Every row gives one point. Each table stands for the endless flat space through its points: a line for two points, a plane for three, and so on. The two share one point or none. Which?

First (2 x 3)
[[-0.89  0.32 -1.50]
 [-1.01  0.56 -1.39]]
Second (2 x 3)
[[-1.91  1.36 -1.81]
 [-0.26  0.56 -0.21]]
They share: [-1.25  1.04 -1.17]

First (2 x 6)
[[-1.24  0.23  0.36 -0.32  0.47  0.77]
 [-1.34 -0.35  0.04 -0.72 -0.27  0.97]]
Second (2 x 6)
[[-1.87 -0.06  0.90 -0.18  0.72  0.77]
 [-0.71 -0.06 -0.50 -0.86 -0.52  0.97]]
They share: [-1.29 -0.06  0.20 -0.52  0.10  0.87]

First (2 x 11)
[[-1.09 -1.39 -0.70 -0.65  0.38 -1.62  0.49  1.23 -1.79 -1.34 -0.62]
 [ 0.03 -0.19 -0.34 -0.09  0.30 -0.78 -0.71  0.99 -0.63  0.10 -0.18]]
Second (2 x 11)
[[-0.92  0.14 -1.54  0.38  0.94 -2.16  0.82  1.59 -1.96 -1.25 -1.09]
 [-0.66 -0.48 -0.86 -0.12  0.54 -1.52  0.20  1.27 -1.46 -0.83 -0.63]]
They share: [-0.53 -0.79 -0.52 -0.37  0.34 -1.20 -0.11  1.11 -1.21 -0.62 -0.40]

First (3 x 14)
[[ 0.35 -0.92 -0.79 -1.70 -0.34 -0.22 -1.21 -0.31  0.90  0.19  0.67 -0.56
  -0.14 -1.25]
 [ 0.83 -1.28 -0.79 -0.26 -1.50  0.50  0.03 -1.47  0.34 -0.13 -0.45  0.72
  -0.74 -1.89]
 [ 0.45 -0.87 -1.33 -1.24 -1.87  0.22 -0.72 -0.72  1.22  0.01  0.47  1.02
  -0.91 -1.19]]
Second (3 x 14)
[[-0.14 -0.84 -1.38 -0.97 -1.67  0.49 -0.93 -1.50  0.79 -0.32  0.69 -0.19
  -0.68 -1.98]
 [ 1.36 -1.09 -0.58 -1.77 -0.62 -0.51 -0.63  0.60  1.29  0.63  0.04  1.26
  -0.48 -0.28]
 [-0.33 -1.09 -1.34 -1.08 -1.54  0.49 -0.87 -1.73  0.53 -0.24  0.68 -0.18
  -0.69 -2.27]]
They share: [ 0.46 -0.94 -1.06 -1.29 -1.25  0.09 -0.81 -0.66  0.99  0.06  0.43  0.39
 -0.60 -1.30]

First (2 x 20)
[[-1.27  2.59 -0.47 -1.35 -1.81  1.43 -0.94 -0.06 -1.33  0.68 -1.20 -0.49
  -0.12 -1.18  1.34 -1.19 -1.69  1.27 -2.39  0.87]
 [-1.69  0.37 -0.05  0.75  0.11 -0.07 -1.18 -0.36 -0.85  0.38 -0.36 -0.07
  -0.42 -1.66  0.50 -0.05  0.11 -0.17 -0.35  0.21]]
Second (2 x 20)
[[-1.83  1.54  0.06 -0.36 -0.83  1.01 -1.07 -0.25 -0.77  0.41 -0.80 -0.09
   0.03 -1.22  1.19 -0.75 -0.54  0.21 -1.60  0.25]
 [-0.43  1.30 -1.22 -0.12 -0.91 -0.31 -1.03 -0.09 -2.05  0.89 -0.72 -0.85
  -1.17 -2.02  0.11 -0.23 -1.54  1.57 -0.68  1.41]]
They share: [-1.48  1.48 -0.26 -0.30 -0.85  0.68 -1.06 -0.21 -1.09  0.53 -0.78 -0.28
 -0.27 -1.42  0.92 -0.62 -0.79  0.55 -1.37  0.54]

First (2 x 24)
[[ 0.34  0.78 -0.21 -0.48 -0.47  0.97  1.08 -0.20 -0.64  1.09  0.10 -0.20
   0.66  1.24 -0.86 -0.75  1.16  1.31  1.31 -0.26  1.26  1.15 -1.00  1.09]
 [-0.41  1.35  0.33 -1.05  0.22  1.57  1.29 -1.25  0.17  2.17  0.61 -0.95
   0.27  1.96  0.16 -0.87  0.83  1.19  0.71  0.34  0.69  2.08 -1.63  1.27]]
Second (4 x 24)
[[-0.13  0.96 -0.73 -0.29  0.28  0.53  1.60  0.13 -0.88  0.54  0.17 -0.42
   0.46  2.04 -1.40 -0.56  1.63  1.03  1.05  0.46  1.60  1.75 -1.53  1.49]
 [-0.51  0.36 -0.85 -0.28  0.54  1.40  0.26  0.85 -1.17  0.82 -0.34  0.52
  -0.98  2.07 -2.49 -1.20  2.91  0.90  0.53  1.10  2.24  2.11  0.14  1.63]
 [-0.03  0.81  0.14 -0.58 -0.60  1.16  1.10 -1.13 -0.42  1.72  0.80 -0.29
   0.79  1.44 -0.33 -0.78  0.72  1.56  1.25 -0.34  0.47  1.48 -1.00  0.85]
 [-0.71  0.84  0.35 -0.88 -0.72  1.42  1.56 -1.19 -0.89  1.56  0.00 -0.54
   0.74  2.13 -1.07 -1.36  1.01  1.44  1.41 -0.56  0.60  1.57 -1.30  1.57]]
They share: no point

First (2 x 24)
[[-1.07 -0.69 -1.23  0.97 -1.21  0.70 -1.13 -1.06  1.19  0.93 -0.91  0.55
  -1.42 -1.04 -1.12  0.31 -0.81 -0.91 -0.08  1.28 -1.67 -0.56  0.79  1.01]
 [-0.29 -0.90 -0.90  0.25 -0.22  1.66 -2.09 -0.40  0.53  2.01 -0.61  0.25
  -1.12 -1.70 -0.28  0.70 -0.75  0.11 -0.47  0.26 -0.92 -0.74  1.72  0.26]]
Second (4 x 24)
[[-1.43 -0.49 -0.13 -0.26 -1.45  1.87 -1.74 -1.09  0.88  2.02 -0.65  0.45
  -1.69 -0.78 -1.26  1.13 -1.13  0.03  0.19  0.46 -2.23 -0.82  0.33  0.03]
 [-1.54 -1.15 -0.25 -0.23 -1.24  1.91 -1.52 -1.37  0.76  2.06 -1.18  0.00
  -0.98 -1.14 -0.90  0.71 -1.14 -0.30 -0.10  0.94 -2.26 -0.66  0.22  0.02]
 [-0.38 -2.33  0.19 -0.91 -1.34  2.75 -1.14 -1.56  1.86  1.74 -0.48 -0.87
  -1.28 -0.91 -1.66 -0.71 -1.66 -1.09 -0.60  0.63 -2.93  0.12  1.40  1.31]
 [ 0.69 -2.56 -1.42  0.73 -0.46  1.32 -0.73 -1.05  2.05  0.51 -0.57 -0.72
  -0.90 -1.59 -1.08 -1.72 -1.09 -1.98 -1.17  1.27 -1.57  0.40  2.72  2.53]]
They share: [-0.81 -0.76 -1.12  0.73 -0.88  1.02 -1.45 -0.84  0.97  1.29 -0.81  0.45
 -1.32 -1.26 -0.84  0.44 -0.79 -0.57 -0.21  0.94 -1.42 -0.62  1.10  0.76]

First (2 x 24)
[[ 0.55 -1.70 -1.12  0.49  1.77 -0.28 -0.22 -1.40  1.38 -0.64 -0.17 -0.50
  -0.01 -0.79  0.33 -0.06 -0.29  0.40 -0.58  1.17 -0.22 -0.99  1.32  0.44]
 [-0.77 -0.50 -2.44  0.77  0.29 -0.60 -0.98 -1.04  0.50 -1.20  0.67 -1.22
  -1.45 -0.47  0.05  0.42  0.51 -0.32 -1.18  1.21 -1.10  0.41 -0.16 -0.08]]
Second (2 x 24)
[[ 0.80 -1.44 -0.79  0.78  0.92 -0.04  0.31 -1.79  1.28 -0.58 -0.36  0.04
  -0.77 -1.39  0.08  0.30 -0.55  0.78 -1.19  1.36  0.22 -1.18  0.61 -0.17]
 [-0.07 -1.38 -1.78  0.45  1.64 -0.52 -0.77 -1.07  1.10 -0.88  0.24 -1.04
  -0.17 -0.37  0.35 -0.06  0.14 -0.06 -0.50  1.09 -0.77 -0.37  1.12  0.55]]
They share: [ 0.22 -1.40 -1.45  0.56  1.40 -0.36 -0.41 -1.31  1.16 -0.78  0.04 -0.68
 -0.37 -0.71  0.26  0.06 -0.09  0.22 -0.73  1.18 -0.44 -0.64  0.95  0.31]

First (5 x 24)
[[ 0.38 -0.37 -1.01 -0.88  2.28  1.14 -1.12  0.22 -0.33 -1.23  0.81 -0.78
  -0.87  1.07  0.62 -0.39 -1.00 -1.20 -0.21  1.48  1.59 -0.58  0.38  1.36]
 [ 0.33  0.38 -0.08 -1.02  1.36  0.54 -1.52  1.28  0.69 -0.35  1.23 -1.58
   0.45  0.64  0.23  0.49 -0.04 -0.26 -0.54  0.11  1.40 -0.43  0.28  0.35]
 [-1.70  0.23  0.13 -1.65  0.54 -0.02 -0.77  2.57  0.44  1.06  1.65 -3.92
  -0.85 -1.94 -0.38 -0.22 -0.22 -1.60  1.02  0.07  1.52 -2.11 -1.37 -0.24]
 [ 1.32 -0.28 -1.26 -0.05  1.66  1.29 -1.74  0.38 -1.18 -0.54 -0.64 -0.69
  -0.56  1.50  1.13 -0.57 -2.57 -0.78 -0.87  2.84  1.07 -0.72  1.25  2.36]
 [-0.74  0.28 -0.10 -1.69  2.46  0.79 -1.00  0.64  0.98 -1.26  2.78 -1.55
  -0.50  0.16 -0.03  0.29  1.29 -1.14  0.33 -0.56  2.11 -0.36 -0.67 -0.18]]
Second (5 x 24)
[[-0.44 -1.30 -0.74 -1.17  0.95  0.24 -0.26  0.66  0.51 -0.82  0.46 -0.88
  -0.19  0.89  0.62  0.06 -0.81 -1.37  0.11  0.83  1.71 -1.39  1.28  1.25]
 [ 1.44 -1.01 -0.12 -0.75  0.62 -0.59 -2.31  0.71  0.30 -1.78  0.48 -1.75
   0.01  1.15 -0.54 -1.56 -0.90 -0.01  0.25  0.01  1.22  1.23  0.45  0.02]
 [ 0.83 -1.52 -2.13 -2.72  1.20  2.16  0.13 -0.38  1.27  1.83 -0.31 -0.79
  -0.02  0.28  2.56  0.04 -0.50 -2.10 -1.27  0.50  2.13 -1.75  1.03  2.93]
 [-0.15 -1.17 -1.39 -1.92  1.33  1.55  0.28  0.43  0.81  0.73  0.31 -0.82
  -0.18  0.54  1.62  0.42 -0.89 -1.94 -0.79  0.96  1.86 -2.08  0.99  2.31]
 [ 0.38 -0.40  0.07 -0.15  1.21  0.24 -0.99  2.13  0.15 -1.37  1.02 -1.24
  -0.76  1.55 -0.98 -0.39 -1.46 -0.64 -0.32  0.53  0.71 -0.51  0.07  0.24]]
They share: no point

First (5 x 24)
[[-0.55  1.18 -1.75  2.36  0.62 -2.30 -0.92  0.56 -0.53 -0.77 -1.08 -1.89
   1.17 -1.39  1.38  1.76 -0.89 -1.74 -1.99  1.41 -0.27 -1.39 -0.06  1.28]
 [-1.33 -0.13 -2.24  1.44 -0.49 -1.06  0.71 -0.90 -1.97 -1.71  0.00 -0.40
  -0.61 -1.34  0.76  1.87  0.89 -0.22 -3.96  2.19  0.15 -2.39 -1.67  3.00]
 [-0.06 -0.40 -1.28  1.45  0.07 -0.29 -0.70 -1.08 -0.72 -0.93 -0.40 -2.08
   1.48 -0.33  0.33  1.67 -0.54 -0.57 -2.60  1.92 -0.01 -1.12 -0.25  0.98]
 [-0.82  0.01 -2.25  1.20 -1.10 -0.25  0.09 -1.11 -1.80 -1.39  0.58 -0.27
  -0.92 -1.71  0.83  1.41  0.58  0.23 -3.13  1.36 -0.55 -1.30 -0.67  2.13]
 [-0.21  0.81 -3.10  1.96 -2.07  0.38 -2.03 -0.22 -0.65  0.29  1.72 -0.90
  -1.13 -3.04  1.12  0.45 -1.19  0.70 -1.38  0.31 -1.69  0.05  0.99  0.64]]
Second (5 x 24)
[[ 0.08  0.89 -1.33  1.05 -0.97  0.45 -1.16 -0.16  0.23 -1.31 -0.26 -1.67
  -0.63 -0.56  1.50  0.57  0.38 -1.88 -2.51  1.23 -0.30  0.17  0.84 -0.16]
 [ 0.36 -0.19 -0.65  1.49 -2.58  0.05 -1.06 -1.44 -1.50 -1.14 -1.01 -2.32
  -0.10 -0.87 -1.05  0.92  1.06 -0.05 -0.02  0.78 -0.29  0.91  2.04 -0.62]
 [-0.14  0.50 -1.18  1.06 -2.35  0.55 -0.60 -1.48 -1.47 -1.74 -0.68 -2.14
  -0.20 -0.97 -0.43  0.72  0.79 -0.39 -0.91  1.19 -0.14  0.42  1.99 -0.87]
 [ 1.86  0.82  0.37  2.64  0.16 -1.58  0.25 -1.42 -1.47 -0.48 -1.60 -1.59
   1.35 -0.77  0.85  2.22 -1.11 -0.03 -0.83 -0.47 -1.52  0.06  1.62  0.86]
 [ 2.26 -0.16  0.65  2.86 -0.04 -1.64 -1.53  0.02  0.27  0.60 -1.46 -1.81
   0.37 -0.13  1.01  1.74 -0.17 -1.11 -0.85 -0.37 -1.22  0.84  0.82  1.26]]
They share: no point

First (3 x 24)
[[-1.14  0.69 -2.03  0.86 -0.96  1.64 -0.53  0.00 -0.17  1.65  0.55  1.15
   1.60 -0.07 -0.53  0.57 -1.78  0.58 -0.26  0.89 -1.21  0.66 -1.67 -1.82]
 [-0.77  1.60 -0.60  0.35  0.15 -0.47 -2.50  0.04 -1.10  1.20  1.76 -0.41
   0.48 -1.39 -1.82 -0.71 -0.54  2.05 -0.72  1.14 -1.93 -1.06 -1.28 -0.89]
 [-1.33  1.10 -1.84  0.59 -0.57  1.65 -0.78 -0.40 -0.08  1.74  1.08  0.91
   1.64 -0.31 -0.80  0.29 -1.82  1.03 -0.76  1.36 -1.57  0.16 -1.88 -1.61]]
Second (2 x 24)
[[-0.61  1.02 -0.69  0.24 -0.25  1.05 -1.46 -0.76 -1.11  0.79  1.36  0.88
   1.54 -1.41 -0.81  0.89 -0.82  1.72 -0.31  0.34 -1.67 -0.05 -1.63 -1.70]
 [-0.77  0.94 -1.05  0.38 -0.51  0.89 -1.36 -0.18 -0.79  1.13  1.02  0.46
   1.06 -0.85 -0.95  0.31 -1.12  1.18 -0.43  0.82 -1.55 -0.11 -1.49 -1.54]]
They share: no point

First (4 x 24)
[[ 0.54 -1.39 -1.07  1.32  0.41  1.08  0.95  0.01  0.97 -0.86  0.68 -0.96
   1.14 -1.30  0.61 -0.41  0.77 -0.43  0.08 -1.23  0.59  0.92  1.32 -0.23]
 [ 0.85 -0.17 -1.94  1.52  0.35  1.12  2.35  0.04 -0.46  1.21  1.16 -1.35
   1.89 -0.43 -1.17  1.12 -0.35  0.14  1.92 -1.50  0.99  0.50  0.27  2.34]
 [ 2.05  0.21 -0.29  1.36 -0.78  0.08  0.63  0.18  0.48 -0.54  0.04 -1.10
   1.13 -0.23  1.57  0.46  1.13  0.52  0.71  0.19  0.20  0.05  1.97  0.56]
 [-0.02 -2.16 -1.23  1.12  0.74  1.26  0.69  0.36  1.81 -1.48  1.12 -0.85
   1.24 -1.99  0.68 -1.15  1.03 -1.07 -0.56 -1.60  0.81  1.38  1.36 -1.39]]
Second (5 x 24)
[[ 1.30 -2.16 -2.16  0.80  0.91 -0.19  1.43  1.22  0.35 -1.21  0.21 -0.38
   0.87 -1.06  1.80  0.45  1.49 -0.85 -0.56 -1.50  1.15 -0.40  1.33 -1.67]
 [ 1.05 -0.65 -0.53  0.84  0.42  0.80  1.99  0.92  0.34  0.64  0.48 -0.50
   2.43 -0.43  0.29  0.54  0.47  0.42  1.37 -0.69 -0.70  0.81 -0.13  0.40]
 [ 0.26 -1.62 -1.13  1.14  0.20  1.87  1.53 -0.01  0.70 -1.68  1.32 -2.46
   1.10 -1.22  0.65 -0.85 -0.41 -0.87  0.18 -0.44 -0.12 -0.68  0.69  0.70]
 [-0.27 -1.29 -0.79  1.48 -0.18  2.68  1.41 -0.89  0.77 -1.60  1.64 -3.06
   1.00 -1.20 -0.10 -1.22 -1.04 -0.66  0.59 -0.44 -0.24 -0.33  0.93  1.87]
 [ 1.01 -0.05 -1.35  2.56  0.42  1.36  0.39 -1.62  0.38 -0.12  0.52 -1.38
   0.39 -1.63 -0.47 -0.10  0.39 -0.28  0.37 -1.19  1.74  1.55  1.41  1.78]]
They share: [ 0.73 -0.97 -1.19  1.44  0.34  1.08  1.31 -0.16  0.40 -0.28  0.60 -1.06
  1.21 -0.93  0.23  0.10  0.45 -0.12  0.61 -1.21  0.58  0.71  1.09  0.64]

First (3 x 24)
[[ 0.89  0.54  0.57 -1.58  0.95  0.21 -0.32  0.18 -0.08 -0.72  0.39 -0.56
  -0.10  2.31 -1.27 -1.37  1.35  1.74  0.77  0.40  1.90  0.83  2.31  0.95]
 [ 0.17 -0.38  0.93 -0.94 -0.41  0.65 -0.12  0.74  0.24 -0.60  0.63 -1.76
  -1.30  1.31 -1.55  0.03  0.43  0.78  0.57  1.20  2.42  0.71  1.35  0.03]
 [ 0.17  0.72  1.71 -0.92 -0.61  0.15 -0.68  1.80 -1.16 -0.84 -0.99  0.04
  -0.10  0.51 -1.03 -1.55 -0.21 -0.18 -1.21 -0.08  0.70 -1.03  0.87  2.27]]
Second (2 x 24)
[[ 0.29  0.14  0.53 -1.19  0.15 -0.23  0.21  1.41 -1.12 -0.11 -0.82 -0.88
  -0.04  1.18 -0.56 -1.41 -0.12  0.68 -0.55  0.96  0.97 -0.07  1.99  1.10]
 [ 0.44  0.79  2.28 -0.94 -0.65  1.07 -1.44  0.71  0.33 -1.71  0.63 -0.08
  -0.94  1.13 -2.21 -0.66  1.03  0.33  0.15 -0.54  2.12 -0.22  0.39  1.80]]
They share: [ 0.35  0.40  1.23 -1.09 -0.17  0.29 -0.45  1.13 -0.54 -0.75 -0.24 -0.56
 -0.40  1.16 -1.22 -1.11  0.34  0.54 -0.27  0.36  1.43 -0.13  1.35  1.38]

First (2 x 24)
[[-0.57 -0.01  0.37 -0.31 -0.99  0.23 -0.48 -0.32 -0.61 -0.57  0.61  1.14
  -1.26  1.36  1.25 -1.00 -1.63 -0.62 -0.52 -0.61 -0.31  0.47  0.71  0.56]
 [ 1.41 -0.73 -1.13  0.83  0.33  0.05 -0.84  1.66 -0.61  1.47  2.11  0.24
   0.00  1.00  1.31  0.14 -1.33  0.76  0.38  0.65  0.47  2.33  0.47 -0.76]]
Second (2 x 24)
[[ 0.35  0.38 -1.18  0.29 -0.65 -0.13 -0.17  1.05 -0.13  0.26  0.68  1.70
   0.09  1.82  0.52 -0.31 -1.62 -0.78 -0.13 -0.66 -0.14  1.45  0.82 -1.14]
 [ 0.05 -0.67 -0.08  0.69  0.25  0.32 -1.07  0.35 -0.88  0.36  1.83 -0.15
  -0.81  0.67  1.67 -0.31 -1.72  0.37  0.02  0.59  0.21  1.30  0.72  0.21]]
They share: no point

First (6 x 24)
[[-1.04 -0.91  2.27  1.49 -2.69  1.38  1.75  0.63  1.21 -0.92 -2.37  0.98
  -1.08 -1.70  2.01  1.01  0.25 -0.06  3.20 -1.37 -0.15 -1.70 -0.13  1.05]
 [ 0.10 -0.57  0.19  0.15  0.21 -1.56  0.25 -2.29 -1.15 -0.50 -1.49 -2.84
  -1.76 -0.24 -0.21 -1.49  0.77  1.58  0.36  0.55 -1.01 -0.54  0.29 -0.09]
 [-1.21 -0.88  1.78  1.79 -2.28 -0.22  1.40  0.03 -0.66 -0.08 -1.59 -1.22
  -0.41 -0.94  0.47 -0.09  0.72 -0.44  1.86  0.49 -0.71  1.15 -0.13  0.20]
 [ 0.23 -1.14  0.17  1.02 -0.97 -1.66  1.71 -2.22 -0.66 -1.22 -3.10 -2.54
  -2.33 -0.34  0.59 -0.34 -0.28  1.83  0.13  0.75 -0.37 -1.05  0.94  0.83]
 [-0.75  0.32  0.17  1.21 -0.40  0.78  1.99 -1.98 -0.08 -0.71 -1.98  0.21
  -1.78 -0.45  0.79 -0.52 -0.73  1.50  1.27  0.41  0.74 -2.47 -1.32  0.33]
 [-1.34  0.65  1.19  1.06  0.01  2.45  0.34 -0.46  0.76 -0.44  0.26  1.54
  -0.86 -0.72  0.42 -0.87  0.75  0.64  2.63 -1.35 -0.03 -2.11 -1.85 -0.10]]
Second (3 x 24)
[[-1.07  0.31  0.65  1.41 -0.48  1.49  1.54 -1.47 -0.72 -0.49 -0.84  0.45
  -2.16 -0.60 -0.14 -0.36  0.24  1.15  2.08  0.01  0.13 -0.97 -0.39  0.03]
 [-0.68 -0.04  1.22  1.77 -0.63  0.65  1.87 -1.12 -0.22 -0.24 -0.55 -0.08
  -1.61 -0.11  0.41 -0.56  0.36  0.63  1.28 -0.29  0.08 -0.64  0.13  0.03]
 [-1.16  0.32  0.29  1.18 -0.32  1.78  1.19 -1.59 -0.81 -0.74 -1.14  0.54
  -2.35 -0.80 -0.30 -0.34  0.11  1.45  2.32  0.22  0.16 -1.16 -0.75  0.06]]
They share: no point

First (4 x 24)
[[ 0.16 -1.18  0.12  0.09 -0.36  0.96 -0.47 -0.02 -1.83  2.07 -0.58 -0.16
  -0.67 -0.42  0.05 -0.96 -0.31 -0.49  1.38  0.47 -0.23  0.49  0.76  0.57]
 [-0.24 -1.17 -0.21  0.17 -0.12  1.76 -0.80  0.25 -2.66  2.57 -0.97  0.12
  -1.28 -0.77 -0.83 -0.13 -0.08  0.25  1.77  0.50  0.11  0.42  0.98  0.37]
 [-1.07 -0.60 -0.28  1.24 -0.20  0.44  0.45  0.20 -2.02  2.20 -0.74 -0.31
  -2.56 -2.05 -0.18 -0.01 -1.27  0.07  1.57  0.65 -0.36 -0.88  2.05  0.46]
 [ 1.68 -2.03 -1.03 -0.15  0.52  0.88 -0.42  0.95 -1.44  0.69  0.01 -0.84
   0.46  1.17 -0.43 -0.71  0.22 -0.75  0.79  1.28  0.55  1.96 -0.34  0.05]]
Second (2 x 24)
[[-0.37 -0.98 -0.12  0.70  0.15  0.39  0.50  0.76 -0.70  1.56  0.40 -1.21
  -1.62 -0.47  0.21 -0.08 -1.08 -1.74  0.21  0.51 -0.50  0.27  1.21  0.87]
 [ 0.29 -0.89 -1.08  1.30  0.30 -0.63  1.19  0.28 -1.00  0.93 -0.38 -1.18
  -0.75 -0.71  0.60 -1.01 -1.08 -0.63  0.87  1.11  0.25 -0.24  0.85 -0.09]]
They share: no point

First (4 x 24)
[[ 0.60  0.15  1.61  1.46  0.80 -0.43  0.88 -2.11 -2.26  1.45 -0.10  0.18
  -0.17 -0.16 -1.48 -0.34 -0.66 -1.66  0.25 -1.32  1.35  0.69 -0.67 -0.90]
 [ 0.20  1.07  2.13 -0.98  2.28  0.81  0.40  0.17  0.10  1.49  0.46 -0.50
  -1.57  0.76 -1.68  1.06 -1.14 -1.54  0.41 -2.00  0.07  1.09  2.17 -0.94]
 [ 0.01  0.80  2.18 -1.10  2.50  1.01  0.72  0.18  0.27  1.16  0.32 -0.43
  -1.30  0.59 -1.79  1.33 -1.25 -1.51  0.64 -1.88 -0.11  1.02  2.35 -1.10]
 [ 0.13 -1.75  0.92  1.33  1.36  0.95  3.00 -2.16 -1.62 -0.97 -1.24  1.04
   1.31 -1.12 -1.79  1.33 -0.23 -1.09  1.60  0.07  0.52  0.21 -0.17 -2.27]]
Second (7 x 24)
[[ 0.12  0.53  1.67  0.86  1.91  0.67  1.11 -1.90  0.26  2.25 -0.10 -1.12
  -1.42  0.50 -1.57  1.06 -0.59 -0.07 -0.35 -0.71 -0.24 -0.04 -0.35 -1.01]
 [ 0.65  1.22  0.21  0.58  0.90  0.76  0.99 -0.04 -1.44  1.60 -0.27 -0.27
  -1.51  1.49 -0.91  0.79  0.35 -1.08 -0.20 -0.83 -0.40  0.78  0.93 -1.03]
 [ 1.26  1.40  2.96  2.28  2.80 -0.33  0.58 -1.70 -0.08  2.20  0.19  0.04
  -1.69  1.06 -1.02  0.11 -1.10 -0.55  0.29 -0.57  0.21  0.44  0.03 -1.39]
 [ 2.39 -0.82  2.49  1.20  2.70 -0.20 -0.62 -0.57 -1.43  1.57  0.22  0.15
  -1.71 -0.22 -1.72  1.59 -1.73 -1.20  0.40 -2.44  0.63 -0.53 -1.30 -2.11]
 [ 1.52  2.16  0.15  0.65  0.32  1.53  1.23  1.00 -2.18  1.12  0.62  0.25
  -2.27  2.84 -0.55 -0.35  0.18 -2.57  0.88 -0.50 -0.60  1.44  2.45 -1.04]
 [-1.96  1.70 -0.94 -0.53 -0.40  0.22  2.36 -1.32 -0.76  0.77 -1.53  0.15
   0.81  0.34 -0.84  0.29  2.46 -0.23 -0.87  0.07  0.88  2.49  2.25 -0.14]
 [ 1.24  0.72  3.05  0.04  0.86  0.28  1.46 -1.65 -0.99 -0.54  1.05  2.04
   0.29 -0.41 -1.80 -1.71 -0.80 -3.17  2.38 -0.95  2.96  2.64  2.58 -1.33]]
They share: [ 0.75  0.41  1.27  0.39  1.23  0.48  0.84 -0.85 -1.08  1.07 -0.02  0.10
 -0.99  0.36 -1.40  0.60 -0.25 -1.32  0.40 -1.23  0.71  0.86  0.66 -1.25]

First (4 x 24)
[[ 0.65  1.13  0.72 -0.73  0.92 -1.49 -0.24  0.01 -0.45  0.35 -0.94 -0.10
   0.21  1.42 -0.79  0.44 -1.35 -1.07 -0.22  0.36 -0.38  0.19 -0.75  0.40]
 [ 2.26 -0.51  0.67 -1.54  2.36 -1.33 -1.75  0.92 -1.50  1.32 -0.48  0.42
   0.23  2.76 -0.96  1.01  0.01 -1.51  0.68  2.00  1.03 -0.85 -0.66 -0.80]
 [ 1.39  0.51 -0.07 -1.93  0.56  0.57 -1.00 -0.26 -0.42  0.46 -0.83 -0.19
   1.48  2.11 -0.98  2.04 -0.57  0.35 -0.40 -0.25 -0.32 -1.19 -0.54  1.31]
 [ 0.70  1.27 -0.08 -1.25  0.50 -1.57 -0.22  0.20 -0.45  0.02 -1.60 -0.21
   0.55  1.20 -0.09  0.94 -0.58 -0.79  0.41 -0.19 -0.40 -0.19 -0.06  0.48]]
Second (3 x 24)
[[ 0.20  0.86  0.35 -1.70  0.77 -0.55 -0.37  0.30 -1.02 -0.11 -1.85 -0.38
  -0.12  2.16 -1.26  1.99 -1.91 -0.63 -0.14 -0.76  0.36 -0.82  0.20  2.08]
 [-0.70  1.22 -0.52 -1.31  0.49 -0.59 -1.50 -0.01 -1.86 -0.49 -0.42  0.77
   0.81  1.58 -0.73  1.49 -2.25  0.34  0.19 -0.65  0.00  0.71  0.04  0.40]
 [ 1.53  0.77  0.86 -1.18  0.97 -0.67  0.53 -0.24 -0.03  0.70 -1.85 -0.83
   0.46  1.98 -0.97  1.01 -0.72 -0.97  0.07  0.22 -0.33 -0.91 -0.41  1.59]]
They share: no point
